Each wall is flat, endless, passes through zero and stands at right angles to its row. A trip goes straight from one point to another. List the walls that it crosses, first one first.

Walls:
(1): [-0.10  0.21]
(2): [0.16 0.52]
Trips:
[-0.17  0.63] to [-0.18  0.08] => none
[ 0.69 -0.49] to [0.22 0.18] => 2, 1
[-0.01  0.73] to [0.05 0.20] => none
[-0.40  0.22] to [-0.05 -0.04] => 2, 1
[ 0.52 -0.41] to [-0.51  0.44] => 2, 1
[ 0.15 -0.62] to [-0.18  0.10] => 1, 2
[-0.42 -0.13] to [-0.23  0.00] => none
[0.59 0.09] to [0.13 0.24] => 1
[-0.80 -0.06] to [ 0.46 -0.33] => 1
[-0.34  0.18] to [ 0.03 -0.66] => 2, 1
[0.03 0.23] to [-0.47 -0.65] => 2, 1

Walls:
(1): [-0.19 -0.03  0.51 -0.60  0.19  0.31  0.18  0.05  0.42]
(2): [ 0.07 -0.08 -0.51 -0.24 -0.02  0.13  0.31  0.32 -0.32]
(3): [-0.49 -0.14 -0.56  0.13 -0.82  0.08  0.05 -0.57  0.20]
(4): [-0.31 -0.39  0.48 -0.83 -0.32  0.66 -0.36  0.30 -0.27]
Trips:
[ 0.00  0.51 -0.05 -0.54 -0.23  0.08 -0.16  0.17  0.68] to [-0.53  0.26 -0.12 -0.07 -0.15 -0.16  0.17  0.14 -0.24] => 2, 1
[ 0.26  0.31  0.73 -0.09 -0.17  0.71 -0.57 -0.13 -0.02] to [-0.08 -0.10 -0.20 -0.37 -0.72  0.48  0.06 -0.27 -0.49] => 3, 2, 1
[ 0.50  0.43  0.41 -0.01  0.50  0.30 -0.23  0.05  0.45] to [-0.45  0.12 -0.71 -0.21 -0.38 -0.58 -0.14  0.17 -0.69] => 1, 2, 3
[-0.16 -0.20 -0.15  0.04 -0.43 -0.03  0.20  0.23  0.39] to [ 0.05  0.21  0.38 -0.48  0.00 -0.19 -0.45  0.08  0.42] => 2, 3
[ 0.05 -0.32  0.19  0.51 -0.37 -0.16 -0.32 -0.25  0.61] to [ 0.05  0.21 -0.32  0.01  0.47  0.04  0.80  0.74 -0.02] => 3, 2, 1
[-0.44 -0.11  0.51 -0.22  0.40  0.02 -0.37  0.06  0.55] to [ 0.39  0.57 -0.13 -0.50  0.10  0.03  0.02 -0.16  0.50] => 4
[ 0.84 -0.27  0.31 -0.25  0.01  0.00 -0.45 -0.80  0.36] to [-0.06 -0.20 -0.17 -0.05 -0.38  0.05 -0.48  0.95  0.14] => 2, 1
[ 0.66  0.05 -0.22  0.52 -0.27 -0.08  0.34  0.25  0.70] to [-0.06  0.09  0.00  0.00  0.24 -0.30 -0.13  0.14 -0.47] => 2, 3

Walls:
(1): [ 0.39  0.17 -0.04 -0.10 -0.20 -0.65  0.08  0.27  0.00  0.58 -0.13  0.66
  0.29 -0.39 -0.48  0.66  0.05  0.68  0.48 -0.50  0.08  0.47  0.03 -0.32]
(2): [-0.26  0.30 -0.13  0.92 -0.01 -0.34  0.18 -0.27 -0.17  0.29  0.09  0.08
  0.72  0.70 -0.27 -0.03 -0.19 -0.11  0.48  0.24  0.23 -0.13  0.45  0.24]
(3): [-0.08  0.10  0.21  0.20 -0.55 -0.45 -0.14  0.21  0.21 -0.03  0.34  0.40
 -0.02 -0.20  0.83  0.08 -0.50 -0.28 -0.77  0.58  0.29 -0.52  0.28 -0.58]
(4): [-0.50  0.32  0.48  0.10  0.53 -0.05  0.22  0.14 -0.23 -0.32 -0.49  0.81
 -0.27  0.37  0.36 -0.08  0.73 -0.57  0.59 -0.17 -0.21 -0.35 -0.09  0.15]
(5): [ 0.39 -0.28  0.15  0.82 -0.18  0.43 -0.05 -0.56 -0.49 -0.09  0.08  0.26
  0.26 -0.33 -0.13 -0.26  0.58 -0.99 -0.27 -0.15  0.10  0.30  0.02  0.32]
(6): [-0.23 -0.19  0.52 -0.78  0.11  0.01 -0.40  0.05  0.24 -0.19  0.08 -0.27
 -0.34 -0.28  0.43  0.12 -0.52 -0.01 -0.02  0.14 -0.20  0.26 -0.23  0.16]
(7): [-0.09  0.10  0.43  0.29 -0.27 -0.09 -0.57  0.58  0.42 -0.17  0.03 -0.04
 -0.03  0.20 -0.29  0.05 -0.10 -0.66 -0.60 -0.81 -0.65 -0.07 -0.32 -0.16]
Trips:
[ 0.17  0.07 -0.21  0.10  0.33  0.07  0.18 -0.88 -0.37  0.59  1.16  0.49
  0.20  0.38 -0.38  0.18  0.15  0.48  0.07 -0.26 -0.48 -0.17  0.19 -0.45] to [-0.03  0.70  0.46 -0.57 -0.26  0.53 -0.06 -0.11  0.13  0.51 -0.31  0.08
  0.21 -0.18 -0.36  0.13 -0.24  0.44 -0.24 -0.38  0.33  0.27  0.11 -0.22] => 5, 2, 6, 7
[-0.48  0.44 -0.01  0.47 -0.31 -0.04 -0.54  0.59  0.23 -0.45 -0.38  0.14
 -0.26 -0.25 -0.09  0.28 -0.20  0.31 -0.20  0.28  0.03  0.98  0.15  0.98] to [-0.19 -0.10  0.62 -0.40  0.03  0.19 -0.12  0.30 -0.29  0.22 -0.17 -0.13
  0.03  0.10 -0.60 -0.05  0.07 -0.44  0.21  0.15  0.07 -0.42 -0.01  0.19] => 4, 1, 5
[-0.09 -0.48  0.27  0.06 -0.69  0.21  0.48  0.26 -0.05  0.24 -0.54  0.13
 -0.02 -0.33  0.12 -0.44 -0.84  0.11  0.33 -0.33 -0.16 -0.09 -0.16 -0.12] to [ 0.25 -0.88 -0.30 -0.15  0.64 -0.86 -0.13  0.22 -0.08 -0.48 -0.41  0.39
 -0.55  0.36 -0.49 -0.08  0.20  0.29  0.33  0.35  0.03  0.19  0.13 -0.34] => 7, 3, 4, 6
[-0.13 -0.12  0.25  0.30 -0.56 -0.10 -0.27 -0.44 -0.14  0.33 -0.58  0.06
  0.38  0.86 -0.01 -0.36  0.39 -0.72 -0.28  0.80 -0.12  0.53 -0.48  0.08] to [-0.15  0.12  0.44  0.39  0.14 -0.03 -0.12  0.03 -0.53  0.40 -0.12  0.39
 -0.25 -0.12 -0.12  0.01 -0.48  0.13 -0.13  0.43 -0.06  0.21 -0.49  0.23] => 6, 1, 7
[-0.49  0.14 -0.01  0.07  0.73 -0.20  0.00 -0.18 -0.54  0.38  0.34 -0.11
 -0.26 -0.39 -0.24  0.08 -0.65  0.48  0.25 -0.22 -0.13  0.43  0.50  0.42] to [-0.87 -0.14  0.16 -0.24 -0.18 -0.24  0.42  0.09 -0.43  0.18 -0.52  0.69
 -0.01  0.16 -0.62 -0.63  0.60  0.11  0.54 -0.13  0.08  0.04 -0.74  0.13] => 4, 6, 5

Walls:
(1): [ 0.11 -0.41  0.50  0.02  0.40 -0.03  0.43 -0.04  0.33  0.31  0.01 -0.25
 -0.56 -0.13 -0.57 -0.39  0.03 -0.17 -0.73 -0.19  0.37  0.35  0.10  0.02
  0.54 -0.08  0.77  0.41 -0.34  0.09 -0.29 -0.20  0.42  0.60 -0.03 -0.33
  0.17 -0.06  0.02  0.78 -0.04  0.08  0.04 -0.02 -1.02  0.24 -0.01  0.20]
(2): [-0.35 -0.21  0.26  0.73 -0.04 -0.17  0.14 -0.87 -0.16  0.33 -0.56 -0.26
 -0.28 -0.74  0.37  0.09 -0.17  0.38 -0.08 -0.34  0.42 -0.46  0.12  0.03
  0.02 -0.22 -0.36  0.04 -0.11  0.32  0.15 -0.27  0.23 -0.06  0.04 -0.34
  0.17  0.10 -0.15 -0.11 -0.06 -0.03 -0.29 -0.39  0.02 -0.38 -0.22 -0.39]
(3): [-0.79  0.15 -0.51  0.06 -0.03 -0.06 -0.34  0.33 -0.06  0.03  0.88 -0.03
 -0.14 -0.13 -0.02  0.01  0.26 -0.24  0.22 -0.20  0.27  0.65  0.10 -0.57
 -0.32  0.10  0.06  0.61  0.41 -0.17 -0.08 -0.11  0.11 -0.22 -0.16 -0.64
  0.14  0.00 -0.16 -0.26 -0.95 -0.34 -0.26  0.18 -0.11  0.17  0.01  0.06]
(4): [ 0.26 -0.10 -0.35 -0.51  0.16  0.43  0.60  0.09 -0.32  0.81 -0.17 -0.41
 -0.11  0.10 -0.03  0.03  0.67  0.00 -0.10  0.04  0.25  0.26 -0.04  0.25
 -0.12 -0.74 -0.12 -0.68 -0.21  0.50  0.37  0.38 -0.46  0.11 -0.05 -0.02
 -0.35  0.35  0.08 -0.08 -0.39 -0.26  0.37 -0.01 -0.26  0.29 -0.33 -0.31]
(5): [-0.31 -0.49 -0.33  0.15  0.28 -0.14 -0.10  0.10 -0.03 -0.12  0.10 -0.37
 -0.01 -0.32 -0.10  0.32  0.73 -0.36  0.05 -0.01  0.04  0.52  0.53 -0.07
 -0.09  0.41 -0.02  0.07 -0.34  0.48 -0.01  0.55 -0.03 -0.38 -0.02 -0.36
 -0.50  0.21  0.18 -0.70 -0.22  0.58 -0.94  0.48  0.01  0.17 -0.49  0.37]
(6): [ 0.18 -0.07  0.85 -0.12  0.55 -0.14 -0.10  0.57 -0.42  0.77 -0.28 -0.27
 -0.31  0.16 -0.22  0.28  0.09  0.16  0.01  0.04  0.02  0.39  0.22  0.26
 -0.02 -0.57  0.02 -0.67 -0.03  0.29 -0.10  0.58  0.06 -0.09  0.06  0.58
  0.42 -0.63  0.50 -0.15 -0.37 -0.21 -0.81  0.72  0.49 -0.10 -0.14  0.19]
(7): [-0.23 -0.12  0.12  0.18 -0.09  0.22  0.10 -0.02  0.53  0.05  0.13 -0.50
  0.18 -0.69  0.03  0.04  0.37 -0.64  0.20 -0.13  0.32  0.14  0.15 -1.08
  0.04 -0.09 -0.34 -0.13 -0.21  0.09  0.04 -0.20 -0.06 -0.39 -0.19 -0.63
 -0.56 -0.09  0.04 -0.67  0.37  0.14 -0.24 -0.13  0.11 -0.28  0.29  0.05]
(8): [-0.16 -0.46  0.18  0.53  0.47  0.16  0.60 -0.49 -0.62 -0.05 -0.05  0.03
  0.03 -0.43 -0.70 -0.60 -0.44 -0.13  0.63  0.76  0.02 -0.69 -0.54  0.14
 -0.27  0.31 -0.73 -0.11 -0.10  0.07 -0.04  0.27 -0.55 -0.89  0.12 -0.37
 -0.04  0.15 -0.21  0.13 -0.76 -0.03 -0.04 -0.36  0.00 -0.30  0.46 -0.17]
(9): [-0.07 -0.97 -0.76  0.42 -0.40 -0.70 -0.65  0.32 -0.39  0.04  0.77  0.14
 -0.17  0.06 -0.52  0.15  0.17 -0.13  0.04 -0.24  0.13  0.17  0.23 -0.03
 -0.55  0.50  0.09  0.21 -0.09  0.25 -0.69  0.45  0.21 -0.09 -0.32  0.44
  0.12 -0.55 -0.01  0.34  0.10  0.44  0.07  0.53 -0.15 -0.06  0.00 -0.24]
(10): [ 0.40  0.22  0.59  0.52  0.48 -0.46  0.22  0.04 -0.24 -0.27  0.20 -0.21
 -0.25  0.37  0.02  0.17  0.02  0.00 -0.13 -0.20  0.65  0.04 -0.33  0.63
  0.06 -0.88  0.33 -0.18  0.45 -0.46  0.09  0.07  0.26 -0.47  0.14  0.52
  0.16 -0.04 -0.11 -0.75 -0.03 -0.59 -0.36  0.41  0.46 -0.04  0.07 -0.49]
(11): [ 0.43  0.59  0.39 -0.36 -0.34  0.30 -0.79 -0.13 -1.02  0.84 -0.09  0.40
  0.96 -0.23  0.58 -0.27 -0.06 -0.02  0.19 -0.64  0.23 -0.69  0.61  0.03
 -0.30  0.15  0.02 -0.59  0.25 -0.22  0.09  0.27 -0.16  0.62  0.17  0.56
  0.70  0.42  0.09 -0.19  0.23  0.15 -0.68 -0.38 -0.40 -0.02  0.15  0.13]
Trips:
[-0.20  0.34 -0.02 -0.14  0.10  1.26 -0.34  0.58 -0.23 -0.50  0.27  0.35
  0.01  0.03 -0.78  0.57  0.18  0.05  0.11 -0.30  0.60  0.38  0.15  0.20
  0.12  0.51  0.05 -0.42 -0.16 -0.19  0.20 -0.42  0.16  0.13 -0.31  0.23
  0.30 -0.06 -0.02  0.07 -0.05 -0.87  0.08  0.13 -0.02  0.62  0.17  0.41] to [ 0.14 -0.49 -0.37 -0.51  0.29  0.08 -0.65 -0.65 -0.30  0.45  0.21 -0.28
  0.12  0.23 -0.72  0.36  0.11 -0.63 -0.20  0.20 -0.04 -0.16 -0.14 -0.31
 -0.06 -0.27  0.25 -0.08 -0.10 -0.30  0.25  0.32 -0.58 -0.20  0.49 -0.93
  0.10  0.06  0.13 -0.01 -0.55 -0.44  0.34 -0.18  0.04  0.42  0.42 -0.19] => 10, 8, 7, 5, 6, 11, 9
[ 0.58  0.78 -0.49  0.45 -0.14 -0.10  0.16 -0.11  0.12 -0.36  0.58  0.01
 -0.34  0.17  0.85  0.05  0.30  0.01 -0.12  0.86 -0.73 -0.15  0.34 -0.30
 -0.37  0.52  0.11  0.93 -0.09  0.47 -0.34  0.00  0.41 -0.44  0.06  0.01
 -0.05  0.24  0.04 -1.19 -0.08 -0.16  0.47  0.01  0.34 -0.72 -0.48 -0.25] to [-0.45 -0.24 -0.05 -0.08  0.14 -0.29 -0.15 -0.55 -0.40 -0.70  0.77  0.42
  0.47  0.28  0.31  0.27  0.26 -0.32  0.92 -0.31  1.09  0.10 -0.12  0.21
 -0.84 -0.20 -0.26 -0.06  0.29 -0.03 -0.25  0.23 -0.02  0.19 -0.40  0.00
 -0.05 -0.32 -0.42  0.83 -0.15 -0.02 -0.37  0.54  0.21 -0.06  0.33 -0.42] => 8, 7, 11
[-0.46  0.18  0.01  0.47  0.57 -0.40 -0.20  0.31  0.64  0.07  0.04 -0.19
 -0.25  0.65 -0.39 -0.11 -0.48  0.32  0.19 -0.53 -0.20 -0.48 -0.22 -0.45
  0.07 -0.77  0.35 -0.19 -0.03  0.15 -0.03 -0.31 -0.08  0.12  0.06 -0.06
  0.04 -0.01 -0.17 -0.48  0.12  0.49  0.40 -0.36  0.57  0.19 -0.40 -0.15] to [ 0.55  0.35 -0.12  0.08 -0.10  0.45  0.11 -0.77  0.01  0.19 -0.62  0.29
  0.54 -0.45  0.43  0.51 -0.13 -0.26 -0.14 -0.60 -0.05  0.06  0.57 -0.50
 -0.84  0.76 -0.30 -0.33 -0.37  0.65  0.18 -0.31 -0.44  0.03  0.28  0.51
 -0.11 -0.50 -0.34 -0.25  0.11  0.04 -0.82  0.43 -0.23 -0.65  0.27  0.27] => 11, 5, 10
